Each row is a point. A path goes straight from each point to the next, and from the last back to the first. The post is the endless flat space through its rows: a point in 2 columns, a line in 3, a plane in 4, and so on, so that a path can go around it. Count how often the path circles the post. Going back the other way cancels.

Post (1 x 2):
-1  1
Path (27 x 2):
-10  40
-36  19
-4  -23
42  -44
19  13
-25  50
-57  17
3  -53
36  -46
27  17
-32  54
-23  22
20  35
17  19
-2  24
-54  11
-12  -31
36  -32
42  -3
-8  18
-38  23
-9  -23
25  -26
26  24
-14  49
0  18
15  8
Times around: 4

Post (3 x 4):
0  -20  17  31
19  -8  -6  -49
-4  -6  3  3
Path (26 x 4):
-26  4  -33  35
28  -36  -18  26
42  -19  -8  -2
6  -1  25  -15
-17  -24  33  2
21  -40  19  9
0  -17  -1  33
33  -7  -10  -32
-8  5  1  21
33  -8  -30  12
4  -32  -1  -2
-8  -12  -7  7
29  -4  -29  10
31  -27  24  1
15  -19  36  -34
-18  3  19  26
13  -11  28  -28
-45  -5  24  -16
18  -37  -9  -11
22  -16  -31  9
7  -17  -7  -29
6  -23  -9  -28
60  -19  -20  -43
5  12  3  35
-7  -15  45  -25
-24  -35  30  5
Times around: 3

Post (5 x 6):
-3  22  45  4  -12  1
-12  -27  -6  0  8  23
15  -16  -3  -16  34  -52
1  -9  13  18  -15  -9
-21  -16  -2  -17  -15  12
Path (16 x 6):
-46  -4  12  -32  -21  -16
3  -58  -2  11  2  26
29  -30  2  0  8  -3
-7  17  1  -47  21  11
-29  37  26  -17  11  2
-29  27  48  -3  -51  4
-3  -22  39  19  -8  -8
15  -4  31  -25  3  -23
-21  13  2  -52  -12  56
1  -8  -13  34  -3  -4
-25  35  40  7  -25  -18
-6  -6  24  19  -25  -40
28  -60  0  9  9  -3
36  -14  -3  -18  44  -6
11  0  7  5  36  -7
-12  14  16  3  2  -38
Times around: 3

Post (7 x 8):
34  1  -1  5  -3  -11  33  23
-19  6  -1  19  -3  -5  -34  13
-13  -30  -12  -4  5  5  -20  2
12  7  -9  3  -19  3  48  0
-14  -2  2  -18  14  9  -21  7
-30  -20  8  -4  3  30  -12  12
-4  1  12  -4  -23  -12  -20  22
Path (23 x 8):
-8  11  33  4  -18  -13  24  21
0  -2  -4  -21  18  23  15  -20
-15  -10  -19  18  -19  8  -30  3
4  9  -14  -2  -15  13  -1  -31
-1  -9  -3  31  14  -37  -44  12
-12  -52  -53  42  16  -29  11  -2
15  14  10  0  -12  -20  21  6
-29  -23  13  -11  -28  20  -38  -4
-28  17  29  2  -9  -5  -23  10
-60  -4  -10  1  -17  -15  -44  10
-37  11  -9  -12  -11  20  -2  -10
17  -52  7  -18  11  57  9  21
29  1  19  1  -10  -6  8  4
-37  -2  14  37  -9  -8  -7  28
-53  1  13  -11  -42  17  -27  17
-46  25  -14  23  -49  -13  18  10
-36  19  27  33  -38  2  -1  29
-30  32  24  19  -18  42  14  -3
-6  5  13  -25  -12  39  -20  5
-2  9  3  -31  -12  17  28  13
-16  5  21  -17  -1  10  21  28
-3  -16  -8  -13  3  -47  -9  13
-17  -22  -47  48  -23  -41  -27  5
Times around: 0

Post (10 x 11):
18  -4  18  12  -5  -14  -9  -4  -5  -20  -2
-10  4  -10  2  -9  -4  -20  -8  0  4  -18
-7  2  3  8  -14  -13  20  12  -11  -11  -11
-28  -20  -16  -10  -7  -12  -18  -2  3  14  -7
29  -15  -11  20  20  7  -16  10  -6  -4  -8
-8  -1  -3  8  5  -3  -19  8  -5  18  12
-15  0  -14  7  5  -29  21  -12  2  -5  -9
-19  0  4  -18  -31  13  -4  -7  27  10  -10
9  6  13  -5  28  7  17  -1  -5  -5  -8
6  -1  27  17  20  24  4  -30  -1  -23  11
Path (25 x 11):
0  8  3  -10  3  -11  -16  -21  13  22  -28
-9  10  8  -28  1  4  14  -16  18  18  6
-8  14  -3  -4  16  -2  36  -25  18  -9  -3
-28  12  -21  16  0  -31  0  1  -8  3  -13
5  -4  19  19  22  19  26  0  9  -25  8
-32  11  -20  0  -40  3  -17  25  1  11  -11
8  -13  -24  27  17  9  -17  11  17  18  9
-11  -3  -1  -7  -11  1  -11  -28  18  12  -29
6  -20  26  -11  5  9  -1  5  -7  -5  8
-14  7  0  -26  0  -22  -1  -3  -11  -10  -24
-12  10  12  35  29  11  -28  -22  -19  -19  6
29  -37  22  5  24  20  -34  -9  10  -8  -9
2  -10  -1  28  14  1  11  -10  10  -5  8
1  -43  -43  4  -31  13  -22  10  28  20  -22
11  15  6  10  2  5  -7  23  -24  5  9
17  -20  -34  24  2  -16  7  12  6  -17  -18
-10  12  -17  7  11  0  19  24  -9  13  9
-12  -26  -9  2  -5  -4  13  -19  -3  -22  -24
-11  8  14  16  -7  1  48  -23  -6  -24  -24
8  14  -4  24  -16  -4  -29  -60  18  -2  10
4  -26  6  -7  1  -4  -11  -21  12  -26  -12
-17  2  24  -19  -12  15  -20  17  -6  -1  -18
15  14  18  8  18  -37  -4  6  -15  7  6
0  -32  -14  17  22  -16  27  9  4  4  6
-12  -1  17  -18  7  5  -5  -20  9  3  -22
Times around: 3

Post (11 x 12):
20  -18  -1  9  25  -28  20  13  -26  6  -10  -4
-15  -7  24  2  -27  8  30  -20  -17  20  -29  -6
1  14  -12  -7  3  0  -10  -24  -3  6  -4  -16
28  -15  -13  10  -4  -35  -15  4  -33  -30  21  -1
0  -20  22  14  -3  26  5  -3  15  8  0  14
9  9  27  -8  -9  19  2  11  15  1  -11  17
-34  14  16  8  -13  48  15  -5  0  -26  -11  -8
2  -20  7  -5  -9  -29  8  2  2  -12  16  7
12  42  31  -53  12  19  -16  -19  -5  6  45  1
-2  18  3  28  13  1  7  7  -10  -2  -10  14
-13  -33  26  0  -6  -8  -3  8  -9  -13  -4  23
Path (31 x 12):
-39  -35  20  35  9  24  21  -2  4  -9  -9  -5
2  36  -10  16  7  -12  -8  -40  20  -3  23  7
44  15  -19  -9  19  -31  -2  -15  -9  14  -5  14
2  -17  16  22  -28  30  16  -12  1  34  -16  38
11  14  4  -20  -16  -11  15  -21  21  30  29  -13
-18  13  17  21  26  22  -12  28  -52  -43  3  -11
-25  12  18  20  11  14  16  12  -7  13  -29  4
48  -33  8  -5  17  -32  -33  2  -12  -1  -4  -6
0  33  28  -11  -29  18  15  -25  -6  -19  1  -6
-45  -15  -6  -9  7  4  8  -15  31  0  -42  6
-25  22  -20  24  27  10  -13  -11  6  -6  12  16
2  10  5  -10  4  -3  -7  -5  3  13  0  20
-10  -25  0  6  -12  26  -9  -1  32  30  9  12
2  12  6  -22  -6  -8  -20  -3  -40  3  14  -36
4  -11  41  1  -40  12  23  1  -20  4  -51  -21
-1  44  11  -20  27  27  -23  -34  0  -3  -6  4
-7  26  8  -28  -17  7  -6  -31  31  -9  -4  18
-4  -18  29  -12  -14  30  -12  3  -8  -22  19  26
38  -36  21  6  20  17  -11  36  33  7  5  37
8  -5  -21  20  35  -41  -17  -36  -20  47  -18  23
60  -14  1  -8  20  -48  15  16  -30  -29  16  -4
27  -6  34  36  -1  -10  4  23  -45  -37  3  4
-18  0  11  -3  -25  -19  37  -48  6  -5  7  -2
1  27  -5  -35  -12  0  3  5  -1  -40  -9  6
-5  13  11  -5  -36  -17  1  -20  -13  30  1  22
-36  19  2  5  12  2  0  12  -23  -14  -2  -19
-5  -19  5  18  -28  -2  21  -1  11  -30  -16  -29
24  30  8  -17  -34  -30  -10  -21  -3  -28  -14  -1
-11  -3  29  6  38  -8  -11  6  -28  -6  32  0
-19  -10  6  2  -8  20  -2  7  -13  11  -22  -17
1  25  -3  -15  -19  -24  -6  28  2  -12  -8  -6
Times around: 3

Post (17 x 18):
-14  -9  0  16  -14  4  -21  -3  -3  4  9  -1  -7  -35  -10  -10  5  18
-8  -12  -7  -13  25  28  -1  11  1  -13  -6  0  -10  27  -17  22  11  -13
-11  15  16  -9  14  24  -1  -15  1  4  -26  -2  18  4  -11  -7  -10  13
-24  20  21  -2  15  0  -1  -3  -14  -9  -25  -1  -2  -1  17  10  -12  19
-3  2  -20  -32  -5  1  -3  4  17  -4  -5  2  -3  13  -15  1  -1  -7
-4  -15  4  7  -16  10  -12  15  -19  17  11  9  -4  -4  -2  -3  16  -1
1  13  -10  10  -22  12  -22  2  -13  7  8  -17  13  -15  -1  4  28  20
-8  -11  -7  -10  9  -12  -9  -11  8  -2  -10  -1  8  18  -12  4  0  -12
0  4  5  1  5  6  -5  4  -22  14  27  -21  4  -13  -7  -10  13  -7
-1  7  -2  0  4  -12  13  18  11  -13  -8  -12  4  11  -10  15  -3  -32
-6  -7  4  6  -19  1  -4  -7  -8  24  6  -17  -12  -21  -1  13  23  9
-12  0  12  -24  13  -3  4  14  10  -15  -8  -3  -5  21  -9  7  25  -30
3  -3  -13  0  -25  12  -11  -5  -14  4  25  13  11  -13  -18  13  31  1
3  32  15  -6  11  17  -7  -21  14  -11  -16  14  3  10  9  -15  -9  3
-16  27  2  7  20  1  4  -8  17  7  -11  1  10  9  5  -2  1  15
-13  14  -6  0  4  9  14  -22  7  -3  -24  -1  7  -12  15  -20  2  14
-23  10  8  3  11  6  6  -2  1  -16  -16  -7  -13  32  -7  2  0  6
Path (30 x 18):
1  -19  -15  -8  -1  8  8  -17  10  16  -13  -19  -5  7  -15  11  27  9
12  60  14  17  -4  -3  5  -15  -4  -22  1  11  38  -15  21  -29  26  9
-30  -39  -1  19  16  5  3  5  -12  2  -16  -24  19  19  -31  12  -3  9
-42  -20  -9  25  -13  11  -4  0  20  -37  -22  -8  -46  -17  3  11  -2  26
-21  0  7  7  -7  14  0  -1  -5  21  -1  -4  -12  26  -6  -10  11  4
-18  43  -12  -2  32  13  5  -14  15  -9  -16  -16  -8  6  0  -5  -15  22
3  -8  15  -31  9  10  -11  7  1  16  -13  5  -23  -11  -11  9  22  -6
-11  -48  -13  -22  -11  1  5  39  -22  -3  -1  9  -13  4  -24  30  17  -17
-25  -14  -29  26  12  5  7  -10  26  4  -12  -11  -7  -40  -13  -18  -1  20
1  22  -8  -27  4  18  -26  -13  28  -12  -6  -9  -14  7  12  -43  25  -2
-28  1  17  -5  -11  -3  -22  -6  21  4  -11  4  -6  -12  0  -34  -10  -4
-17  23  -4  -4  -3  32  -11  -3  12  -19  -34  -17  -9  17  -6  12  19  8
13  30  11  -16  10  10  -12  -21  -2  9  4  13  9  1  6  -23  2  -6
6  40  7  -9  4  -2  25  28  -21  -9  13  -19  -1  23  4  23  22  -19
-10  -15  14  -12  22  -3  -14  -7  7  -16  5  -6  -4  9  -31  1  -4  -3
-31  1  8  -4  -6  -1  3  8  -26  0  1  -9  -20  -8  -4  8  -3  31
-12  -1  7  17  0  27  1  17  -33  -3  2  -3  -19  9  -11  46  39  13
-11  29  15  14  12  27  0  10  -26  23  -2  -8  6  14  -13  34  17  8
-11  -1  -5  -11  24  15  -11  -27  13  -7  -15  -4  2  14  -34  31  30  -9
-5  17  4  -4  6  15  -7  6  -21  4  14  5  0  -19  1  0  35  21
-10  -24  -13  9  1  -7  -2  -1  6  8  -16  -6  2  13  -8  14  9  9
-8  1  7  2  2  -13  25  -8  -22  -24  1  -14  -4  11  12  9  15  -26
9  2  -25  -20  -21  13  1  4  10  -3  17  13  12  26  -14  11  26  -21
-9  6  -9  -4  -13  0  7  -3  -22  -12  -4  2  4  12  7  28  6  11
8  -1  -15  15  -13  0  11  -17  15  1  10  5  21  -16  -27  19  10  8
1  3  -9  -9  10  4  -2  11  -25  2  -5  0  -11  7  6  24  30  6
-24  23  10  -12  -3  12  -4  3  -18  -10  -18  10  -19  13  12  -3  22  7
6  7  -2  -19  -29  -11  9  10  14  29  -1  20  25  0  -5  15  12  -34
5  -4  -39  -17  -31  8  -14  -21  0  4  -12  3  7  7  1  -12  -29  19
27  18  2  -34  -3  0  -10  12  9  20  20  -14  16  12  3  -22  2  -15
Times around: 0
